Each point is reached from the start by the listed moves, each made once or not at all, plus a little noise. Is the number of moves made odd or even? Then give how often each move was made.
(in the rows, 128 means zero)

Moves:
(1): [182 166 130 134 199]
(2): [165 144 160 211  91]
(3): [ 79 177 116 167 124]
Start: [ 73 139 127 100 116]
Points:
[ 22 186 117 140 111] => odd (0, 0, 1)
[162 195 159 191 156] => even (1, 1, 0)
[ 67 141 131 100 117] => even (0, 0, 0)
[125 178 128 105 187] => odd (1, 0, 0)

Moves:
(1): [130 146 147 120 107 104 152 113 135 101 135  84 109]
(2): [134 139 125 125 122 152 115 162 100 108 146 120 154]
(3): [118 109 177 142 136 128 144 122 131 133 134 126 139]
(4): [103 119  99 145 109 121 136 111 147  90 115 121 162]
(5): [ 99 162 110 125 136 105 142 120 104 122 161 127 121]
(6): [129 134 121 114 142 136 153 116 135 131 126 116 135]
(7): [133 139 130 124 113 134 150 150 126 144 141 121 139]
(8): [135 103 131 116 129 115 134 125 131 138 162 149 127]
(9): [150 146 140 125 123  91 153 121 137 121 127 134 153]
(10): [118 108 131 126 123 122 131 100 107 125 127 107 149]
(11): [133 123 143 149 173 133 119 147 146 125 110 101 120]
(12): [172 122 120 132 118 123 125 134 147 145 173 136 123]
Start: [142 118 127 121 143 127 127 113 117 125 123 119 150]
Points:
[184 118 143 132 127 110 186 111 149  85 180 100 249] => even (0, 1, 1, 1, 0, 1, 0, 0, 1, 0, 0, 1)
[141 153 194 105 118  38 232  96 114 115 211  92 168] => even (1, 0, 1, 0, 1, 0, 1, 1, 1, 0, 0, 0)
[170 104 180 130 200  57 203  75 131 135 218  88 192] => even (0, 0, 1, 0, 1, 1, 0, 1, 1, 1, 1, 1)
[148  77 195 141 182 125 165 150 141 153 158 107 164] => even (0, 0, 1, 0, 0, 0, 1, 1, 0, 0, 1, 0)
[153 105 130 105 127 121 154 132 116 147 168 136 158] => even (0, 0, 0, 0, 0, 0, 1, 1, 0, 0, 0, 0)
